Rows are points. Examples show where two turns around zero, p and q, send a point. Where does a point land after both, in the order given? Backwards means that the second turn is done in reverse. Each puzzle has new turns, and all numbers are rounded.

Turn p:
7 8 -> 10 2
-15 18 -> 0 23
15 -4 -> 9 -13
31 -52 -> -9 -60
-39 29 -> -11 47
Turn q:
27 -24 -> 35 -10
22 3 -> 19 12
-15 33 -> -27 24
-17 -46 -> 4 -49
-16 33 -> -28 23
Where do these land?
q, then p: -25 7 -> -22 13
p, then q: 12 36 -> 21 32
p, then q: -17 26 -> -10 30
q, then p: 9 -56 -> -6 -56
p, then q: 21 -14 -> 17 -19

Turn p:
-13 -37 44 -10 -> 18 -34 35 -30
-13 23 -41 19 -> -30 6 -30 30
2 29 -18 -21 -> -17 29 -20 -10
9 -2 58 -3 -> 16 4 54 -17
15 -12 -42 15 -> 13 -5 -38 27
Turn q:
51 -46 -45 -50 -> 6 -42 -72 -48
-5 32 2 4 -> 16 25 9 9
17 7 2 7 -> 15 -5 -4 11
-1 -7 9 21 -> -8 -9 9 19
-31 7 50 2 -> -4 3 59 -3
-32 7 -19 16 -> -26 29 -1 12
Where do these land?
q, then p backwards: -25 18 -35 -15 -> 12 35 -15 -28
p, then q: -9 2 -4 -32 -> 2 14 -9 -29
q, then p: 9 -6 -5 4 -> 3 -7 -8 5
q, then p backwards: 6 -20 -30 8 -> -16 2 -34 -1
p, then q backwards: -20 -13 -27 -24 -> 13 -26 -26 -19
p, then q: 57 26 29 23 -> 55 2 25 41
q, then p backwards: -19 -7 72 36 -> -16 -2 61 54

Turn p:
-5 1 27 -57 15 27 17 -48 -> -4 -7 28 -42 13 33 13 -59
3 -13 12 43 24 9 -15 45 -> 8 17 25 28 24 -27 -12 44
10 16 1 55 -10 2 -28 1 -> 12 19 10 49 -28 -4 -2 22
-17 -26 -27 -2 -8 -8 -18 -18 -> -8 -30 -12 11 -7 13 -31 -5
-49 13 9 86 34 -36 31 37 -> -63 19 -1 70 27 -57 23 34
-40 12 14 -32 -5 1 5 -4 -> -40 11 2 -29 0 14 -5 -15
35 -7 -23 5 -21 25 20 9 -> 37 -10 -19 0 8 22 22 22
35 4 -9 -47 15 -8 -19 -37 -> 38 -8 -5 -26 -11 1 -16 -54
-13 28 -7 -19 14 7 2 12 -> -9 31 -14 -13 14 3 -5 -11
42 -28 2 -31 -58 -18 6 2 -> 30 -43 -15 -46 -39 3 14 21
Turn q:
1 -16 -35 -27 23 2 -4 -22 -> 1 -2 -29 -11 25 1 -13 -38
-5 66 9 28 0 12 4 -1 -> -6 45 38 33 -3 24 14 8
-49 47 -4 18 -37 13 -25 -2 -> -56 26 12 30 -30 35 -3 9
38 -30 -2 -37 -10 1 18 22 -> 37 -14 -23 -48 1 2 1 12
-28 29 -18 48 -24 -11 14 -6 -> -25 17 -6 50 -18 8 35 7
13 -47 16 -11 12 30 12 -28 -> 28 -53 7 -10 5 5 -12 -27
51 -32 21 -17 3 -35 -21 4 -> 41 -4 -10 -28 -13 -48 -30 10
37 -57 1 -12 33 3 -14 36 -> 32 -35 -18 -28 40 -27 -29 27
-58 40 13 10 0 -13 16 -2 -> -53 19 31 12 -7 2 37 -8
Where do these land?
q, then p: -14 7 44 25 -44 -28 17 35 -> -31 -3 -13 -35 -9 -13 33 57
q, then p: -3 -41 18 19 -29 -1 28 -28 -> 7 -60 -1 2 -11 10 18 23
p, then q: 35 -14 7 -34 -22 -5 13 -13 -> 31 -16 -20 -38 -12 8 -1 -16
q, then p backwards: -30 -12 13 -5 21 -25 16 33 -> -12 -14 28 -3 6 -18 38 26
p, then q backwards: -38 10 -29 -25 32 29 38 -48 -> -40 6 -51 -21 31 39 18 -33
q, then p: 34 -1 -36 -5 12 55 -49 9 -> 48 36 17 26 15 14 -56 2
q, then p backwards: 8 11 33 24 35 -5 -4 36 -> 6 -24 32 25 23 13 -1 38
q, then p: -35 25 -17 0 7 -1 -42 -37 -> -35 17 12 39 -27 22 -20 -21
q, then p: 43 14 -34 1 -12 -19 -18 12 -> 31 34 -42 11 -10 -6 -7 3

Turn p:
2 31 13 -7 -22 88 20 5 23 -44 26 -> 13 32 9 1 40 64 -30 -26 37 -31 46
-13 -7 25 -4 -15 -20 36 2 -73 22 27 -> -11 -26 -1 -19 -13 52 8 29 -61 25 -6
-15 -24 7 38 18 -23 2 -16 19 30 16 -> -17 -26 15 25 -16 -26 5 6 0 41 20
6 -23 -30 13 29 -14 -3 12 13 -3 10 -> 7 -21 -11 17 -2 -33 22 12 5 -11 19
-9 49 -10 25 13 -21 4 -5 -12 -23 -66 -> -25 52 3 34 24 -14 27 -2 -14 -9 -52
52 -11 -3 -13 -6 -19 -9 -22 20 -9 15 -> 33 -9 7 -18 -25 -15 23 -41 7 -3 6
-7 31 -1 -19 -2 -13 -11 6 23 -2 12 -> -15 22 -5 -28 9 -19 -3 -14 0 -3 14
-14 34 -22 -5 -6 52 -20 -14 11 16 14 -> 0 27 -41 10 14 11 -42 -20 17 8 22
-4 -20 -8 -28 4 5 14 -15 20 15 3 -> -8 -22 -16 -16 -8 4 6 -5 33 10 2
-13 -29 -9 -7 -49 -16 11 -8 -14 12 33 -> -17 -23 -3 -16 -55 24 -11 4 -15 -5 17
28 -12 17 7 15 -5 -20 72 -10 8 -97 -> 44 32 28 3 16 -35 5 73 17 -15 -75
-15 -18 23 0 20 -15 -23 -17 -20 -21 7 -> -7 -38 16 4 17 -11 -11 -15 -25 -4 -15
Turn q:
-10 40 -38 -3 21 -11 33 16 -38 -17 36 -> -13 26 -2 -33 -14 14 51 -5 -20 -6 51
-51 19 40 11 9 -50 23 -23 29 41 -4 -> -7 16 31 24 -4 -79 26 -8 34 30 -4
5 -19 -8 11 -24 14 20 23 16 -34 -35 -> -2 -16 -6 -20 6 7 -5 36 14 -44 -25
32 -23 -28 2 -4 -33 28 1 3 29 5 -> 39 -23 -37 -17 -8 -24 21 -17 -3 -1 2
-7 -1 36 -40 29 -3 9 16 -7 -22 17 -> -13 -19 40 -26 19 11 3 8 1 34 20
20 3 26 -21 20 25 32 -43 34 31 9 -> 7 -1 4 -1 34 5 20 -48 34 34 -36
-43 -17 -50 17 -9 -5 22 -29 -31 -37 -15 -> -58 -18 -19 5 -17 -11 27 -5 -17 -57 11
36 -2 20 15 10 -8 -11 7 -11 26 -27 -> 41 2 4 13 15 -9 -4 7 -30 9 -24
-30 9 32 4 -3 30 -51 22 23 37 -27 -> -10 33 7 31 -10 -5 -44 35 6 40 -39
-3 7 -18 46 2 -26 3 31 9 -37 -2 -> 12 8 -8 7 5 -8 15 46 7 -40 34
22 15 30 -32 -31 15 -44 1 18 -10 -6 -> 12 13 25 -9 9 17 -67 -9 10 5 -10
25 -24 -3 1 -47 23 -25 -9 -28 -13 38 -> 16 -24 2 12 -39 49 -30 -27 -4 -21 10
4 -8 -38 -10 27 27 -38 -12 -17 5 13 -> -22 3 -39 14 5 32 -13 -14 -31 18 14
Where do these land?
p, then q: -29 -14 -2 -6 0 -27 22 -41 -15 -41 -27 -> -51 -23 15 18 3 -15 20 14 5 -29 -35
p, then q: -28 -18 37 21 14 -23 -2 26 2 -8 -14 -> 4 -17 37 9 -2 -19 2 42 -7 25 0
p, then q backwards: -15 -35 -14 49 7 -24 24 -18 -9 9 -10 -> -43 -36 20 34 13 5 -3 -4 -24 14 11
p, then q: 5 -8 -6 34 33 -13 25 -44 47 -16 0 -> 7 -13 4 37 3 -32 49 -17 47 -2 -7
q, then p: -4 -15 37 4 -7 -64 48 -3 -8 12 -33 -> -3 -29 50 -34 -21 -10 56 9 -14 5 -31
q, then p: 6 7 7 -9 -56 29 -6 39 25 21 21 -> 25 48 2 -26 -23 -8 -34 -16 39 -12 -4
p, then q: -2 23 -17 -11 -13 -4 -39 25 18 26 40 -> 7 12 -8 -16 -21 -5 -28 -27 -11 12 56
p, then q: 24 -25 -5 10 6 -28 0 -1 -10 -29 -27 -> 14 -25 23 -7 14 -12 15 11 -2 -37 -18
p, then q: 10 11 -7 -8 -1 46 -69 -11 -10 31 -19 -> 24 28 -44 23 26 -12 -50 -10 -37 -9 10
p, then q: -4 2 -25 -49 19 40 -25 28 -13 17 -18 -> -4 8 -56 -29 34 5 -28 21 -18 0 20
p, then q: 21 10 8 -27 4 30 12 -12 -13 -11 57 -> -9 -18 -19 -1 9 52 5 -45 -3 21 6
p, then q: 17 61 -12 -9 -7 37 11 13 -13 -11 30 -> -12 42 -10 -11 16 49 17 -32 -14 9 26

Turn p:
54 0 8 5 0 -52 41 -13 5 -37 47 -33 12 -10 -> 67 -16 -11 17 -16 -62 6 25 -2 -1 45 8 -1 -23
-2 28 -18 -15 19 6 -30 27 19 15 -4 7 34 5 -> -9 28 -20 3 49 13 10 -5 8 6 -5 -18 28 -3
10 47 -5 -32 -24 -34 54 -47 10 -20 40 -40 0 24 -> 89 10 0 8 -24 -45 -9 -44 -16 3 26 -25 -6 13
12 -19 27 49 2 25 -17 11 -14 29 -37 43 -16 48 -> -38 -1 5 7 -12 33 31 33 37 14 -39 24 -25 50
56 7 -42 -69 -31 -60 17 -12 3 3 43 -36 -28 -22 -> 68 -12 -22 -27 -15 -33 -37 -31 17 56 59 -11 7 -50
-21 25 -38 29 -28 27 -20 4 -13 6 -45 -8 32 -19 -> -28 14 34 14 7 25 32 -13 -39 29 -30 -9 35 -13
-40 9 37 7 -21 15 -45 6 31 10 -42 -17 14 -17 -> -34 -4 22 11 -5 19 -16 -3 8 -25 -40 -22 64 11
-6 -40 -29 -16 28 14 -35 -23 3 -2 -23 -4 18 1 -> -13 -42 -31 -4 32 27 -6 -8 -25 5 -24 11 6 -9
-22 11 -13 28 30 21 -20 -12 31 7 -25 23 -16 -30 -> -25 -7 10 17 11 41 21 -14 14 -33 -27 -11 -7 -33
-33 9 -15 8 -11 -9 1 13 18 -56 -29 24 5 8 -> -2 29 -25 -12 -33 22 29 0 -32 -31 -14 2 22 -9
57 0 3 -29 4 11 25 -2 -24 -44 59 -24 -37 6 -> 71 2 5 -27 -2 -19 -37 41 -8 10 32 2 -47 -14
6 -16 39 -10 31 6 30 17 -39 28 -23 13 -13 -2 -> -27 -10 25 -41 15 -25 6 2 28 -10 -2 33 -26 24
-32 7 4 11 -21 16 -30 -19 -4 -3 -6 54 34 -18 -> -27 23 9 37 3 46 -1 -18 -17 -16 1 35 24 8
-34 -17 21 30 19 -7 -13 22 -35 30 15 -4 -24 18 -> -53 11 -3 10 -7 -30 -22 12 14 3 -27 2 -37 15
-3 -49 20 5 2 22 43 27 11 32 30 1 -15 9 -> -35 -26 5 -13 -6 -11 -6 23 13 -9 46 -24 -38 33
Turn q:
4 -2 25 41 11 -16 -7 -67 -3 1 -9 0 -16 20 -> -14 10 44 12 4 -15 -23 -31 0 5 -59 -13 1 12
-15 -55 29 -6 -21 -5 50 49 18 9 -17 -1 27 39 -> -28 -66 7 -29 -32 5 50 -5 7 -36 26 -4 15 27
17 6 -8 11 0 -2 10 -35 -20 -4 -39 -35 9 -52 -> 1 -2 21 31 30 -1 12 19 -30 16 -32 15 25 -44
-36 -33 51 -31 4 -15 45 18 26 32 -4 23 21 -21 -> -9 -49 38 -47 -3 21 27 -5 33 18 32 31 27 14
-5 -6 -17 -29 24 48 -32 12 -25 -45 19 6 -35 -3 -> 30 10 -15 -5 1 27 -33 4 -7 -14 21 -22 -61 -39
25 30 4 21 49 -6 22 -6 -17 -5 -20 12 38 4 -> -27 -11 -2 6 50 6 -5 27 -17 3 -31 21 -15 35
36 19 21 45 -6 -8 -39 -7 45 13 5 -36 -31 -13 -> 19 22 -4 26 2 -34 22 -1 26 46 -38 -55 9 3
-23 -15 53 -50 -40 -47 51 46 3 20 -43 33 -3 18 -> 2 -34 37 -70 -53 -7 41 38 21 -29 16 44 29 25
-5 -4 -18 47 3 6 -15 -2 -4 4 -19 34 9 -16 -> -20 -16 -9 37 9 -21 -24 3 29 -2 -12 19 -7 -7
-16 -29 7 -21 -3 -30 72 33 -8 29 5 18 -28 4 -> 1 -22 29 -41 -16 -24 50 -17 -3 -12 36 49 -14 14
-19 17 -15 -13 -8 29 -47 17 -44 9 45 -17 -3 23 -> 27 10 -31 1 -16 -9 -56 -6 -36 3 42 -28 -9 5
-11 21 -31 24 24 -32 -38 -30 22 -12 -10 -33 -4 1 -> -21 35 -30 -7 25 -23 -15 -18 -1 15 -45 -20 17 -26
-2 31 -42 -23 -14 61 -21 -4 13 2 22 -2 -8 26 -> -5 37 -42 23 -40 35 -21 -4 -18 18 23 -14 -26 -2
53 -7 -29 2 2 -11 -43 -29 11 4 8 -4 19 -9 -> 34 20 -35 38 22 15 -2 -19 5 -4 -37 -3 22 5
-3 26 -29 -17 -25 27 -8 3 -17 -57 55 1 5 -21 -> 8 55 -6 24 18 25 -21 14 -9 -26 57 -20 -11 -21
Where do these land?
p, then q: -24 6 6 23 -18 19 2 45 19 -11 19 -15 -12 -32 -> -2 3 7 -15 13 -17 -6 33 -10 11 38 -40 24 -19
p, then q backwards: -49 -37 -39 12 -19 9 7 -5 -20 -32 -2 -56 2 27 -> -4 16 -5 7 11 25 -5 -3 -36 24 -27 -64 -7 57
q, then p: 5 12 10 -29 -8 15 4 20 -19 -8 18 26 -47 -59 -> 15 18 21 2 6 4 -11 33 64 -5 43 -4 -13 -24
p, then q backwards: 13 -62 -27 29 -11 -16 16 16 4 -41 8 -56 -7 48 -> 11 26 6 1 -1 30 -21 68 -20 32 -46 -48 -11 33
p, then q: 3 -21 41 -16 1 -26 21 -49 15 38 -10 -8 24 43 -> -20 -3 -12 1 -17 7 11 -61 9 -48 -45 -9 6 31
q, then p: -4 57 -14 -15 1 12 9 49 -7 17 -14 29 -41 -22 -> -20 51 -11 -17 -18 7 -1 -3 53 26 41 -16 -14 -20
q, then p: 8 57 35 -5 -1 -2 -15 14 -10 -44 12 27 -19 -10 -> 11 45 -6 -26 12 -11 -14 34 43 -6 -16 -39 14 -8
q, then p backwards: 11 -30 25 -33 0 -10 -30 -21 12 38 -57 26 47 2 -> 23 -29 30 -15 -18 -4 -54 -39 16 -12 -63 0 -7 10
p, then q: -24 -36 -49 1 24 24 29 30 1 -43 40 -42 27 31 -> 35 3 -21 -22 22 -52 -5 -7 -77 -27 26 9 -25 -26
q, then p backwards: 16 1 13 14 31 -35 9 -30 -21 36 -24 -5 41 -8 -> 2 -10 16 -11 11 12 -31 -24 -34 9 -40 -23 47 8
q, then p: 24 -11 30 5 15 12 -34 -33 -19 66 -17 7 14 22 -> -17 -41 -12 8 -2 26 14 12 16 50 -33 29 15 42
p, then q backwards: 10 29 4 15 -1 29 16 -12 7 -4 -16 53 -13 -28 -> 14 -21 5 -31 -14 8 42 -23 16 -31 8 26 -11 -16
p, then q: 11 50 -10 4 -54 -9 -7 27 -11 -14 50 45 -28 -27 -> 14 54 8 36 -3 -11 -14 41 20 57 37 -19 10 30
p, then q backwards: 30 11 2 -21 8 -3 -18 -48 32 18 -22 -23 22 -1 -> 27 -50 22 3 11 -12 -29 -9 3 24 6 -6 27 -28
q, then p: -30 -25 -28 15 33 -21 -8 -4 19 -15 16 -7 -11 14 -> 20 -22 -13 2 1 4 -16 -48 -13 -20 -14 -2 -4 -30
